Rows are points. A path goes straight from each point to the next, and from the last back to the first. The post is the endless flat space through its rows: a point in 2 columns, a line in 3, a plane in 4, and so on, so that a path can go around it. Count how often the path circles the post. Going back the other way cancels.

Post (2 x 3)
[[ 1.11  0.09 -1.22]
 [ 0.22  1.08  1.97]]
Path (20 x 3)
[[-1.49  2.24 -0.45]
 [ 1.23  3.24  0.55]
 [ 3.00  0.77  1.42]
 [ 1.01 -0.59 -0.61]
 [-0.87 -0.36 -0.22]
 [-1.42  1.64  0.49]
 [-1.07  0.33  1.39]
 [ 1.29 -0.90  0.84]
 [ 2.87 -0.09  2.34]
 [ 1.36  2.23  2.20]
 [ 1.90  1.90 -2.35]
 [ 2.34  1.91  1.42]
 [ 2.23 -0.21  2.77]
 [ 0.43 -0.64  0.85]
 [-0.77  0.75  0.84]
 [-0.26  1.95  1.23]
 [ 1.01  1.58  1.07]
 [ 2.29 -0.63  1.72]
 [ 0.33 -1.68 -0.56]
 [-1.20  0.93  2.86]]
Times around: 2

Post (5 x 6)
[[-1.35  1.01 -0.11 -1.56  1.23  1.36]
 [ 0.06 -3.14  1.02  0.64  0.45 -2.63]
 [-0.88 -0.68  0.83  0.14 -2.38  0.28]
 [-2.33  1.45 -0.57 -3.84  1.19  0.27]
 [-1.22 -0.53  1.99 -0.68 -0.09 -0.66]]
Path (13 x 6)
[[-0.89 -1.88  3.31 -0.93  1.71 -1.02]
 [ 0.43 -0.54  2.61 -1.95 -0.72 -0.49]
 [-0.25  1.12  1.76 -0.25  0.30 -0.74]
 [-2.17  2.61  0.39 -0.65  0.00  0.46]
 [-4.10  0.33 -0.77 -2.73  1.69 -0.73]
 [-1.57 -0.16 -0.41 -1.36 -1.06  3.96]
 [-0.75 -1.48  0.76 -1.81  0.38 -1.22]
 [-0.60 -1.54  3.19 -2.06 -0.35  0.03]
 [-0.74  0.58 -1.09 -2.68 -0.78  0.15]
 [ 0.84  0.83 -0.33 -0.62 -0.56  0.32]
 [ 0.57 -0.66  0.55 -1.53 -2.17  1.05]
 [-1.95 -1.27  2.53 -0.54 -0.48  0.83]
 [-3.46 -0.32  0.43 -2.47  1.88  0.61]]
Times around: 1

Post (7 x 8)
[[ 0.89 -0.37  0.73  1.17 -2.05  1.42  0.01  3.06]
 [-0.35  0.34  1.85 -1.18  0.16  0.73 -0.13  1.55]
 [-0.90  0.22 -1.06 -0.55  0.61  0.03 -1.82  0.58]
 [ 2.04  2.14 -2.18 -0.25 -2.42  2.80  0.52 -0.55]
 [-2.12  0.73 -0.91  3.95  3.49 -1.26  0.45 -3.74]
 [ 0.19 -2.00  0.03 -0.61 -1.48 -0.64  0.71  0.71]
 [-0.40 -0.98  2.37  1.59 -3.65 -0.48 -0.38 -0.64]]
Path (21 x 8)
[[-2.40 -0.78  0.43  0.64  0.84  1.30  0.69 -0.95]
 [ 1.20 -1.14 -0.98  2.93 -0.27  2.32 -1.46  0.83]
 [-0.27 -1.81  0.41  3.04  0.33  1.04  0.93  1.45]
 [-2.23  0.62  1.19 -1.47 -0.92  1.04  0.41  1.40]
 [-0.42  0.82  0.37  1.23 -1.91 -0.68  1.31 -1.25]
 [-0.02  1.06  0.96  1.39  2.31 -1.33  1.58 -1.87]
 [-0.26 -0.33  0.93  0.87 -0.76 -0.33 -2.10  1.13]
 [ 1.03 -1.13  0.20  1.43 -2.34  2.00 -2.23  0.12]
 [-2.48 -0.67 -1.09 -1.33  0.67  0.95 -1.01  0.40]
 [-1.77 -0.41 -0.43  2.05  0.86  0.67  1.00 -2.32]
 [ 2.68 -1.03  3.48  0.08 -0.63  3.56  4.22 -1.22]
 [ 1.84 -1.04  1.50  1.87 -1.22  1.07  0.83 -0.69]
 [ 0.69 -0.34 -0.19 -0.91 -0.52  1.65  1.40 -1.83]
 [-1.48  1.21 -0.74 -1.13 -1.23  2.56 -0.65 -0.13]
 [-0.61 -0.01  0.10  0.04 -1.29  0.04  3.16  2.83]
 [ 0.17  1.18 -0.67  0.71  0.46 -1.38 -0.34  1.38]
 [ 1.29 -0.90 -2.23  2.00  0.07 -1.49 -1.02 -2.34]
 [ 0.84 -1.67  2.49 -0.97  0.24  2.24  1.06  1.62]
 [-2.06  0.29  1.12  1.59 -4.24  2.23 -1.24 -1.89]
 [-1.38  2.79  2.22 -0.79  0.36  2.16  2.26 -0.38]
 [-2.04  0.01 -0.59  1.58 -0.94  0.31  1.06 -0.34]]
Times around: 2

Post (10 x 11)
[[-1.20  0.83  0.36  0.71  1.40  1.08  1.02  1.45  0.43 -3.65  1.32]
 [-0.30 -0.94  0.63  0.84  0.10  2.26  1.12  0.14 -0.26 -0.16  0.64]
 [ 2.56 -0.57 -1.01 -1.73  0.80  0.18  0.30  0.76 -0.88  0.05 -0.40]
 [-0.22  0.89 -0.52 -0.55  0.06 -0.06 -0.02 -0.83 -0.98 -0.30  1.17]
 [-0.26  0.03  0.13  0.19  1.90  1.71 -1.14  1.14 -0.15  0.59  1.32]
 [-0.48 -0.72 -0.21  0.60  0.46 -0.28  0.18  1.40 -1.21 -0.18  2.88]
 [ 4.23  1.70  0.97  0.48 -0.52 -1.52 -1.16 -0.47  1.93  1.90 -0.85]
 [-3.15 -0.16 -0.35  0.55  0.87  1.86 -0.57  1.60  5.59 -1.67 -0.53]
 [-0.46 -1.23  0.63 -3.07  0.96 -0.75 -4.16 -0.56  5.53 -1.62 -0.57]
 [-1.19 -0.88 -0.06  1.01  1.37  0.25 -0.48  0.71  0.10 -0.61 -0.73]]
Path (28 x 11)
[[ 0.81 -1.38 -1.18 -2.15 -1.61 -0.73 -2.46 -0.33  1.82  1.67  2.02]
 [-0.33  0.19  1.34 -0.27 -0.68  0.41 -0.14  0.87  0.54 -1.65  3.97]
 [-2.07 -0.50 -0.40 -0.97 -0.34 -1.96 -1.02 -0.25  1.09  0.20 -0.16]
 [ 0.12 -0.45  0.12 -2.75  1.87  0.58 -2.49  1.25  2.63  0.05  2.03]
 [ 1.32  0.59 -0.30  0.91  3.11  0.26  0.21  0.37  0.35 -0.66  0.55]
 [ 2.61  1.17 -0.64  1.03  1.84 -2.39 -2.93  0.26  0.78  1.60 -0.88]
 [ 2.13 -1.46  0.47 -0.65  0.68  1.99 -0.98 -0.43  2.84  0.75  2.01]
 [ 0.51 -1.89  2.21 -1.16  0.04  0.15  0.16 -2.43  2.02 -3.26  0.68]
 [ 0.42 -0.66 -1.27  0.64 -0.19  1.00  1.47  1.09  2.95 -1.16 -1.16]
 [ 1.67 -1.03 -1.64 -0.03  1.19  1.84  0.17  3.28  1.48  0.19 -0.50]
 [-1.91 -1.76 -0.13 -3.07 -0.87  1.27 -0.29 -1.20  1.71 -3.35 -2.39]
 [-0.45  0.40  3.04 -0.29 -0.32  1.79 -0.43 -1.06  2.14 -1.14  1.18]
 [ 0.96 -0.75  0.40  1.61  1.75  2.46  1.95  0.96 -2.31  0.99 -0.63]
 [-0.33 -1.75  0.36 -1.50  1.38  0.15 -2.54 -1.06  5.29 -0.94  0.08]
 [-0.77  0.89 -1.61  1.64  0.87  0.17 -0.89 -0.37  2.09 -2.19 -0.99]
 [-1.18 -1.87 -1.35 -0.76  1.56  2.29 -1.70  1.85  1.56 -0.08 -0.43]
 [-0.37  0.53 -1.94  1.59 -1.85 -3.15  1.68  3.62  0.74  0.02 -0.56]
 [-1.28  1.49 -0.42 -1.22  2.21  1.29  1.13  0.56 -1.74  0.86 -1.83]
 [ 1.50 -1.33  0.89  0.91 -0.35 -0.09  0.20  2.14  4.88  1.17  0.98]
 [ 2.22 -0.77  0.83  0.23  0.38  0.07  0.23 -2.09  0.86  1.09  1.30]
 [-0.52 -3.61 -2.71 -1.23 -1.05  1.40  0.07 -0.08  0.69 -0.08  2.13]
 [ 0.82 -0.55 -0.77  2.13  0.72  0.55 -0.32  2.71 -1.60  0.46 -1.15]
 [ 0.46  1.88 -0.84 -1.75  1.44  0.96  0.65  0.68 -2.03 -2.75 -0.17]
 [-0.55  1.52  1.88  0.51  1.04 -1.03  0.17 -0.29  1.06 -0.60 -1.61]
 [-3.04  0.08 -2.26 -1.46  1.12 -0.77  3.23 -0.23  2.86 -2.82 -3.22]
 [ 1.51 -1.29  1.76 -0.71  0.81 -1.42 -1.00 -1.06  0.16  0.47 -0.05]
 [-0.49 -0.12  0.64  2.23  1.85 -1.65 -1.50  1.31  3.80 -1.04 -0.71]
 [ 2.29  1.57 -0.61  1.50  1.23 -0.65 -0.49  1.68 -0.21  0.91  1.66]]
Times around: 4

Post (13 x 14)
[[ 1.33  0.86 -0.85  1.16  1.12  1.48 -0.33  0.23 -3.42  0.03  0.46  2.25
   0.10  3.28]
 [ 2.52 -2.14 -1.98  0.97 -1.24  0.46 -0.72  2.30 -1.38  1.16  0.51 -0.65
   1.64  2.58]
 [ 3.17 -1.69 -0.81  0.06 -2.20  1.34 -1.08  0.66 -0.38 -1.99 -1.04 -0.55
  -0.27  2.16]
 [-1.14  0.34 -1.43  0.01  1.01  0.27 -1.12  2.41 -0.54 -0.63  1.21  1.06
  -1.07  1.36]
 [-1.21 -0.33  0.86  2.34  0.78  2.08 -0.92 -0.81  0.72  0.21 -0.44  0.16
  -1.13  1.27]
 [-0.52 -1.53 -0.50 -0.15  1.06 -2.54  0.12  2.73  0.85  0.04 -1.25  1.21
   0.66  0.84]
 [-0.11  1.12 -1.83 -0.74 -0.53 -0.64  1.20 -1.17  0.15  0.72 -2.36  1.47
  -1.42  2.42]
 [-0.69 -2.43  0.09 -0.47 -0.91  0.98 -0.24  1.69 -1.17 -0.12 -1.92 -1.81
  -0.49  0.38]
 [-0.98  0.72  0.54  0.14 -1.86 -1.12  0.63 -0.39  0.13  0.49 -0.42  1.12
   2.54 -0.43]
 [-2.07 -2.89 -1.18  1.38  1.47 -0.04  1.56  0.54 -0.11  0.42 -0.23  0.25
  -0.75 -1.35]
 [-1.26 -1.38 -0.26 -0.17  1.20  0.12 -1.04 -0.30  0.50  0.50 -1.16 -1.80
  -2.28 -1.07]
 [ 0.10 -1.45  1.57  0.65 -1.24  0.81 -0.11  0.89  1.38  1.54 -0.63  0.42
   0.44 -2.10]
 [ 0.75  0.17  2.35 -1.34 -0.85 -0.72 -0.07 -0.27  0.59 -0.27  2.21 -0.28
  -0.54  2.43]]
Path (27 x 14)
[[ 1.39 -3.59  1.76 -0.40 -1.77  2.41 -0.40  0.84  1.38 -4.35  1.32 -3.13
   0.56  0.45]
 [-2.08 -1.64  1.43 -0.21  1.87 -0.15 -0.12  1.77 -0.69  0.43  2.40 -2.02
  -0.59  0.20]
 [-1.70 -2.40 -3.52 -0.49  2.74 -1.42  0.46  0.11 -0.03 -1.27 -2.21  2.03
   0.04 -0.88]
 [-0.94 -3.49  1.11 -0.28 -1.73  1.54  2.82 -0.19  0.60 -0.78  3.60  0.21
  -1.78  0.46]
 [ 0.21 -2.36 -1.11  2.18  0.98 -1.63 -0.93  1.66 -1.25 -1.06  0.02 -1.10
  -0.37  1.99]
 [ 1.19  1.37 -0.52  0.58 -3.00 -0.82  0.07  0.97  1.03  0.09 -0.72  0.36
   1.38  1.03]
 [ 2.26  0.66 -2.13 -0.91  0.22  2.26  1.74 -1.60 -1.84  3.68 -1.79 -0.70
  -1.89  2.36]
 [ 0.31 -2.57  1.96 -2.39  0.18 -0.59 -1.32  1.56  1.78 -1.32  0.23 -0.97
  -2.23  0.72]
 [-0.01 -0.92 -1.80 -0.01  1.10  0.74 -1.89  2.65 -1.93  1.17 -1.06  0.53
  -1.55  1.44]
 [-0.41  1.58  1.41  1.70 -4.00  1.92 -3.98  1.53  1.29  1.06 -2.55 -1.65
   1.84 -0.58]
 [-1.67 -0.65  0.07 -1.14  2.36 -1.47  0.65  2.51 -0.59 -1.44 -0.69  0.18
  -2.46 -0.60]
 [ 2.04 -2.47  2.77 -0.16  0.55  2.32 -1.39  0.94  0.78 -2.49 -2.38 -2.12
  -0.60  2.20]
 [-4.83 -0.94  3.55 -2.08  0.84 -1.04 -2.08  2.58  1.48 -0.32 -1.02 -1.04
   0.59  0.73]
 [ 1.29 -3.66  0.56  1.67 -0.18  1.68 -3.51  3.01  0.89 -0.30  0.18 -1.03
  -1.04  1.69]
 [ 0.71 -0.74 -3.19 -0.01 -0.12  0.58  0.59 -0.64 -0.88  1.76 -0.41  0.78
  -1.16  1.37]
 [-2.86 -0.41  2.40 -1.37  2.66 -1.27 -0.78  1.80  0.54 -2.88  0.06  0.09
  -1.46  0.40]
 [ 1.53 -0.28 -0.33  1.56 -2.28  0.33  0.65 -1.77  1.44 -0.31 -1.24 -1.00
   1.38  0.76]
 [-1.12  1.48  1.18 -0.06 -0.44 -1.42  0.27  1.62  0.22  1.51  1.31  2.25
   1.11  0.16]
 [ 2.14 -2.36 -3.19  0.78 -0.42 -0.65  0.79  0.05  1.18  1.27 -0.41  1.41
  -1.05  0.26]
 [-1.17 -0.68 -0.63  1.58  0.89  0.48 -1.78  0.63  1.24  1.45  0.57  0.46
  -0.27  2.54]
 [-1.95 -1.81  2.17  0.45  1.07 -0.06 -1.72  1.57  0.88  0.16  2.05 -0.15
  -2.22 -1.16]
 [-2.21 -1.69 -0.82 -2.07  0.54 -1.22 -0.33  2.02 -1.32 -0.11  0.85  0.36
   1.40  0.10]
 [-0.94  1.01 -0.12 -0.40 -0.42  0.46 -1.68  2.46  2.42 -2.36 -0.49  1.60
   0.63  2.63]
 [ 1.68 -1.58 -0.88  0.55 -0.07  1.45 -0.67  1.36 -0.30 -0.48  3.73 -1.64
  -1.50  0.36]
 [-1.86  0.18 -0.11  1.35  0.16 -1.46  0.21  2.63 -0.83  3.03 -0.42  0.96
   2.47  1.40]
 [-0.84 -1.91 -1.57  0.05 -2.24  0.25 -0.09 -0.27 -0.40  0.97  1.05 -2.54
  -0.12  0.52]
 [ 3.99 -5.58 -1.53 -0.12 -3.67  2.16  0.53 -1.05 -0.14 -0.37 -0.84 -1.83
   1.22  1.87]]
Times around: 0
